Each row of a before or after table is a point. The points were changed in one or more steps. Then noise was added and the rows were shuffled. The steps act on how far a point lies along the listed directions, d1 being the first. Name the steps. A step turns or swaps two directions, mirrors them in a line or flattens them onto one, adds a multiple of one to another, or multiplies one. Angles are multiples of 10 degrees, from the lower direction toward the higher: turns from -170 to 170, lines from 10 to 170 but not 90. Use the fewest steps. Two steps may share a direction if one is a turn and the other turns, adds or multiplies; they go together, in the order done. Otherwise the lowest direction goes first.

Directions:
(1): [ 13.8  10.0 -31.4]
(2): [-21.6  28.5  -0.4]
(3): [-24.9 -19.1 -17.1]
Before (14 x 3)
[[-9.1 -0.7  0.9]
 [-1.7 -6.2 -3.9]
 [-0.7  4.4  3.6]
 [ 6.0  7.5 -3.7]
 [-0.4 -1.4 -1.5]
 [11.8  0.3 -4.3]
 [ 2.6 -2.4  0.2]
 [ 2.7 -3.5  4.4]
 [ 2.6 -3.0 -7.6]
 [-4.3 -4.6 -2.4]
 [ 6.0 -4.3 -2.8]
 [ 4.2  0.8 -0.4]
 [-0.7 -1.3 -3.2]
 [ 3.5 -4.5  3.8]]
After (14 x 3)
[[  5.3   3.4  -0.3]
 [  2.8   8.2   2.4]
 [ -4.9   1.4   3.1]
 [  3.2  -6.6  -3.6]
 [  2.1  -5.2   3.7]
 [  1.7  -3.3  -0.1]
 [ -1.9 -11.0  -6.4]
 [  1.8  -4.8   4.1]
 [  2.3   1.3  -2.2]
 [ -7.3  -2.5  -7.0]
 [  7.8   0.5  -2.9]
 [  1.9   0.3  -2.1]
 [  3.7  -2.2  -7.1]
 [ -1.4  -3.7  -1.2]]
Steps: mirror d1 and d3 in the line at 20 degrees

Directions:
(1): [ 23.7 -32.8   4.0  -7.0]
(2): [  5.4  -1.4 -40.9   1.5]
Before (13 x 4)
[[ 0.4  0.5 -2.0  0.3]
 [ 1.2 -1.0 -8.5 -7.4]
 [ 7.6 -5.3 -7.7 -2.0]
 [ 6.7 -3.7 -0.9 -5.3]
 [-2.8  0.7  9.5 -0.2]
 [ 2.7  0.0 -5.8 -2.6]
 [ 5.8 -4.2 -5.0 -0.1]
 [ 4.6 -4.8 -2.3 -0.6]
 [ 5.9 -5.9 -3.7 -1.3]
 [ 6.8 -7.0  2.1 -2.2]
 [-7.5  9.2  9.8 -0.3]
 [ 4.3 -9.0 -2.0  2.6]
 [ 0.6 -3.3 -2.6 -1.3]]
After (13 x 4)
[[ -1.8   7.2   4.8  -3.8]
 [  4.2  -3.3 -14.3  -2.3]
 [ -2.1   3.4   5.2   1.2]
 [ -2.4  -0.1   3.4  -0.1]
 [  1.1   0.2   6.2  -3.2]
 [ -1.0   3.9   7.9   1.3]
 [ -0.9   3.8  11.2  -0.6]
 [  0.6  -1.0   1.9   0.3]
 [ -0.7  -0.6   8.0  -8.2]
 [ -3.3   4.1   7.6   0.4]
 [ -6.1   3.8   6.8   5.3]
 [ -4.8   8.5   2.7   0.8]
 [ -1.6   2.2  -9.4   0.6]]
Steps: turn d1 and d2 by -150 degrees

Directions:
(1): [-24.3  -1.8   8.5  21.2 -44.0  -6.8  -9.7 -14.4]
(2): [-18.2 -47.7 -17.1  14.0  10.9  -2.8   2.6  13.4]
(3): [  5.3  -4.4  27.0   8.1  13.9 -10.6 -45.7  13.0]
(4): [ -1.2 -10.3  16.6 -16.4 -17.9  43.1  -0.9  23.8]
(5): [  1.8 -21.7  40.9 -12.5   5.4 -11.6  22.6 -20.6]
(6): [-27.8   2.6  -6.5 -43.6  -5.0 -22.0  -8.6  10.1]
Before (14 x 8)
[[  2.4  -5.0   3.6   3.7  -2.4   6.8   2.0   3.2]
 [  1.7   1.1   6.4  -8.2  -2.6   1.4   5.4  -0.8]
 [ -4.8  -7.8   6.4  -5.6  -1.5   0.1   0.6   3.3]
 [ -0.3  -0.1   9.1  -7.0  -4.5   3.1   6.4  -3.5]
 [  4.3  -1.8   4.5  -4.3   9.1  -2.2  -1.4  -1.8]
 [  1.6   4.7   1.1   1.7  -9.9   9.0  -1.0  -0.5]
 [  1.6  -4.7   3.3   5.8  -0.8   0.7  -3.1  -1.4]
 [ -0.6  -4.5  -1.3   1.3  -5.0   9.0   0.3  -1.6]
 [ -1.1  -1.3   5.5   4.8  -7.5   9.0   0.3   1.9]
 [  2.2   4.5  -1.3   4.4  -7.7   7.2   2.1  -2.5]
 [  0.0  -7.4   8.5  -5.6  -1.4   3.7   6.3  -1.3]
 [  2.8  -4.3   6.7   3.0   6.4  -7.2  -1.9  -1.8]
 [ -0.2   5.3   6.8 -10.3   4.4  -0.7   0.9  -2.0]
 [ -0.7   1.0   5.0  -9.0  -0.4  -4.5   9.9  -0.8]]
After (14 x 8)
[[ 7.6  4.9 -2.4  1.2  3.4  4.5  4.6 -1.8]
 [ 5.1  0.1  3.6  1.3  4.0  6.6  3.8  2.9]
 [-2.5 -7.6  8.6 -3.9 -5.5  3.3  5.1 -2.1]
 [ 2.7 -4.9  2.3  4.6 -0.2  4.0  1.7  1.4]
 [-4.0  1.0  7.1 -5.7 -9.0 -1.0  7.7 -0.8]
 [-0.8 -4.7  6.1  6.6  1.2 -9.2 -2.8 -4.2]
 [ 7.1  4.0  0.3 -2.7  2.7  7.9  2.0  1.4]
 [-6.3  5.2  9.4 -6.5 -7.4  2.1 -2.3 -2.6]
 [ 2.7 -4.1 -2.7 -1.1  2.2  7.7  2.3 -0.9]
 [-5.4 -9.2  7.8 -6.8 -2.7  3.0 -0.1  4.9]
 [-3.8 -1.0  5.7  3.4 -5.4 -4.0 -6.3 -5.0]
 [ 3.9 -4.2  2.2  4.9  5.3 -2.2 -2.1 -1.9]
 [-0.5  1.5  6.9 -5.8 -7.8  2.3  4.2 -0.6]
 [-0.3  0.2  9.4 -6.9 -5.3  4.1  6.7 -2.9]]
Steps: mirror d1 and d5 in the line at 80 degrees; add 0.7 times d6 to d4

Directions:
(1): [ 50.6  20.0 -25.8   4.3 -20.7   7.1   0.2   8.0  11.5  17.7   7.3]
(2): [ 37.8 -16.0  23.0 -19.8  10.2  14.8  -7.4 -11.4 -12.5 -36.3   9.8]
Before (8 x 11)
[[ 12.8   9.0 -12.6   3.2  -8.4   0.0   3.4   1.5   5.0   8.8   1.3]
 [  2.2  -3.6  10.0  -7.1   6.6   2.9  -2.8  -2.5  -4.3  -7.7   0.9]
 [  1.5   0.1  -2.5   0.0  -0.2  -1.3   2.7  -1.4   1.6  -4.1  -2.6]
 [  8.1  -0.7  -0.3  -0.5  -1.2   3.2   1.5  -1.6   0.0  -1.3   1.7]
 [  9.4   2.2  -2.0   1.3  -3.1   2.8  -1.0   2.1   1.7  -0.3   0.9]
 [ -1.3   0.7  -3.9   1.0   0.0   3.0  -1.2   0.0   3.6  -1.1  -3.7]
 [ -3.4  -2.4   4.5  -1.8   6.0  -0.5   1.1  -5.8  -2.0  -6.3  -1.7]
 [-12.9  -5.8   4.0   1.7   6.8  -1.9  -0.1  -0.8  -1.2  -3.2   0.2]]
After (8 x 11)
[[ -4.4   3.4  -8.2   6.8  -1.5  -2.6   1.5   3.9   4.6   9.2   0.6]
 [-15.6   0.9   3.2  -0.2   4.3  -3.0   0.1   1.1  -0.6   4.6  -3.6]
 [ -0.3  -0.5  -1.9   0.1   0.3  -1.7   2.9  -1.5   1.4  -4.5  -2.9]
 [ 15.5  -4.2   5.6  -7.2   2.5   4.7  -0.1  -6.1  -4.0 -13.1   3.5]
 [  1.2  -3.8   5.8  -1.4   2.4   2.6  -1.7  -0.7  -1.8  -7.4   0.2]
 [ -8.3   3.0  -2.9   3.6   2.0  -3.4   2.7  -2.4   2.0   3.8  -3.4]
 [ -2.5  -4.4   4.4  -1.1   2.7   1.7   1.6  -2.7  -2.0  -4.3   0.3]
 [  1.9   0.1  -3.2  -0.1   0.4   3.9  -1.4  -0.4   3.1  -2.9  -3.0]]
Steps: turn d1 and d2 by 100 degrees

Directions:
(1): [-24.2  14.9   5.5  39.0   2.4  24.1   2.9 -20.6  36.3   7.6  18.7   1.7]
(2): [ 30.3   1.8 -35.3  11.2  -1.6  17.1 -35.3  15.2   3.9 -12.5  24.1 -17.0]
(3): [-11.4  -4.1  25.0   8.1 -23.5  26.3   7.3  -3.1 -37.9 -25.4  15.0 -25.5]
(4): [-28.6 -36.8 -20.7 -18.0  -6.3   9.8  -8.6 -11.4  14.0 -34.9  -1.8  20.7]
Before (8 x 12)
[[ -0.3  -0.3 -11.2   6.1   0.3   5.1  -7.7  -0.4   9.3  -1.7   5.5   1.1]
 [  4.2  -4.7  -8.9  -7.3   3.2  -5.4  -2.1   4.3  -2.4  -0.8  -3.9   2.6]
 [ -2.0   0.3  -1.7   6.3  -3.3   7.6  -2.5  -1.7   4.6  -2.4   8.6  -5.2]
 [ -1.3   6.0   6.6   6.5   1.6  -1.1   6.5  -3.0   4.7   7.1   0.6   0.1]
 [ -1.6  -8.7  -8.4  -3.5   3.3  -4.2  -8.6   0.0   8.1  -3.5  -2.4   4.8]
 [ -1.1  -1.9  -2.3  -7.0   3.1  -4.2   4.3  -4.1   3.2   2.9  -2.8   7.2]
 [ -2.6   0.8   0.3  -2.7   3.4  -5.3  -0.7   2.6   4.0   7.8  -3.4   4.4]
 [ -4.8  -0.4   2.0   2.3   2.2   6.1  -1.6  -3.8  11.2   4.0   4.7   2.5]]
After (8 x 12)
[[-7.2  0.4  1.5  6.7 -2.6  6.4  0.9 -4.5  7.4 -0.8  6.9 -2.0]
 [-7.8 -1.2 -5.0  5.3 -0.1  3.9 -1.9 -4.0  9.6 -1.2  2.6  4.5]
 [-0.1  6.9  4.6  8.7  2.0  1.6  4.4 -2.4  6.4  6.2  3.3 -2.1]
 [-0.5  0.9 -0.6 -1.1  2.3 -2.9 -2.4  3.7  2.2  5.9 -1.1  2.1]
 [-3.7 -9.2 -6.1 -3.9  1.9 -3.9 -6.7 -0.6  5.7 -5.0 -2.5  4.3]
 [-6.2  0.0  2.1  4.7  1.8  7.7 -1.7 -4.2 13.1  3.6  6.4  1.7]
 [ 3.4 -1.5 -4.7 -5.7  2.4 -2.2  0.5 -2.1  1.9  1.1  0.4  3.8]
 [ 4.0 -5.9 -6.8 -9.9  2.6 -6.1 -0.6  4.8 -5.8 -1.5 -4.8  2.0]]
Steps: multiply d1 by 1.3; flatten d2 and d4 onto the line at 80 degrees; multiply d3 by 0.7

Directions:
(1): [ 19.8  41.1 -24.6  -5.1   4.9 -20.9 -15.5  -3.6  13.9 -41.1  12.9 -16.7
 -28.5 -12.6 -25.1  -2.8   3.3  16.8]
(2): [  3.7 -31.2  -1.0 -10.2 -24.6   1.4 -28.7  10.9 -15.6   5.2 -26.1 -22.0
  -4.4  -7.7 -29.2 -13.8 -42.9  25.0]
(3): [  1.2   8.2   6.3  26.8  19.5  31.3 -24.0 -10.1  19.6  -1.3  34.5  -1.9
  10.9  23.4  -0.9 -36.6 -33.8  -7.7]
(4): [ 35.4  -2.9 -11.9  -3.3  -6.1  -5.9  24.3   1.7 -12.0  40.9  21.4  -2.2
  -2.0   9.5 -15.7 -40.5  27.3  23.9]
Before (13 x 18)
[[  1.4   4.8  -4.6   3.5   2.1  -2.2  -3.1  -0.4   3.0  -5.2   6.7  -5.7
    0.4   2.1   1.3  -2.9  -0.2  -2.1]
 [  1.4   4.9  -0.7  -1.8   2.1  -2.8  12.0  -2.5  -0.7   3.7   4.5   4.9
    0.0   1.0   6.9   3.1  14.3  -4.9]
 [ -0.7   3.2  -0.7   3.5   0.6   1.4  -6.6  -0.6   2.1  -4.7   0.8   0.2
   -2.1   0.2  -2.6  -1.1  -5.0  -1.5]
 [  8.6   4.0  -3.9   0.9   3.2   0.7   0.3  -1.9   1.3   1.1   6.5  -1.1
   -3.8   1.1  -3.0  -4.2   2.8   4.6]
 [  0.4  -3.0   1.0   7.7  -1.0   5.0  -2.5  -2.6   3.6   1.7   5.4  -0.8
    3.5   3.4  -0.1  -4.6  -6.3  -0.5]
 [ -3.5   1.5  -0.1   2.5   3.2   2.5  -4.0   0.2   4.3  -6.8   2.3  -1.0
   -1.6  -1.4   0.9   4.3  -0.1  -6.6]
 [  0.6  -6.6   1.2   3.5  -1.7   8.1  -5.3  -0.6   0.7   2.8  -0.1  -2.0
    4.0   5.5  -0.8  -5.7 -13.7  -1.8]
 [  1.7  -6.4  -1.8   1.6  -3.5   0.0   4.7   2.2  -3.8   9.9   1.1   0.0
    3.5   2.5  -1.4   0.1   3.1   2.6]
 [ -9.6   0.1   5.2   6.4  10.1   4.7   9.0  -5.3   5.4   0.8   0.1   7.3
    9.0   4.6  16.7  11.7   8.6 -15.5]
 [ -4.9   6.2  -0.2  -1.0   0.0  -5.8  -6.7   1.3   0.7  -8.2  -8.7  -1.8
   -1.1  -2.8   3.2  11.1  -2.1  -3.6]
 [ -0.1   1.2   1.2   2.9   3.2   1.0  -0.6  -0.4   0.9   1.9   3.7  -3.6
   -3.2   3.5   0.7  -2.9  -1.3  -1.0]
 [  2.6   0.9  -0.7   2.1   0.9   1.7  -1.5  -1.9  -1.4  -0.7   3.8  -2.9
   -1.2   0.5  -3.5  -4.6  -3.8  -1.2]
 [ -4.3   1.7   4.1   5.8   0.7   2.5  -6.7   0.2   2.1  -9.0  -5.0  -2.1
    2.6   0.8   5.5   7.1  -9.8  -3.4]]
After (13 x 18)
[[-13.6   4.7   6.0   9.2  13.4   6.7   1.7  -6.2  10.5  -9.1   1.1   6.1
    8.2   4.3  16.8  14.1   0.7 -18.4]
 [  3.9  -3.4  -3.0   3.3  -1.8   1.3   2.2   1.3  -1.7   7.6   4.9  -0.7
    2.2   3.0  -3.5  -2.9   1.4   3.6]
 [ -4.5   7.0  -0.7  -0.5   0.3  -5.8  -7.5   1.4   1.4  -8.6  -7.8  -2.2
   -1.5  -2.4   3.3  10.3  -2.9  -3.2]
 [  0.0  -6.3   2.0   6.2  -3.0   4.2   0.2  -1.4   1.2   4.9   2.8   0.5
    4.5   2.7   1.2  -2.3  -3.5  -0.3]
 [ -1.4   0.7  -3.3   1.3  -0.5  -3.4   0.1   0.7   0.5  -2.9   1.4  -4.0
    1.6   0.9   3.5   1.3   2.6  -3.5]
 [ -5.1  -0.5   1.5   1.9   1.9   2.2  -2.9   1.3   3.1  -6.1  -0.4  -0.4
   -1.0  -2.4   1.8   6.7   0.2  -7.2]
 [ -1.0   8.7  -0.3   0.3   4.8  -0.8   6.3  -3.6   2.8  -3.8   5.1   3.7
   -0.6   0.8   6.8   4.8   9.2  -7.1]
 [  6.5   0.4  -2.8  -1.0   1.2  -0.4   2.8  -0.7  -1.0   3.0   2.5   0.2
   -2.6  -0.5  -1.3  -0.5   5.1   3.8]
 [  2.0  -8.8   1.0   2.3  -3.5   7.2  -1.8   0.0  -1.8   7.4  -1.2  -1.4
    4.3   5.4  -0.2  -6.2 -10.4  -0.7]
 [ -1.5  -0.6   0.6   2.2  -1.2   0.5  -3.2   0.6  -0.9  -1.2  -2.8   1.6
   -1.2  -0.6  -1.0   1.5  -2.5  -1.8]
 [ -1.3  -1.0   2.4   2.2   2.7   0.6   0.9   0.2  -1.0   3.4   1.3  -3.4
   -2.6   2.7   1.8  -0.8   0.0  -1.4]
 [ -4.1   0.5   4.4   5.3  -0.1   1.9  -4.7   0.5   0.9  -7.2  -6.1  -1.3
    2.6   0.4   6.1   8.1  -8.4  -3.5]
 [  2.1  -2.2   0.2   0.3  -0.9   0.8   1.0  -1.3  -3.4   2.4   1.1  -1.9
   -0.2   0.0  -2.1  -2.7  -1.2  -1.7]]
Steps: flatten d1 and d3 onto the line at 140 degrees; add 0.5 times d2 to d4
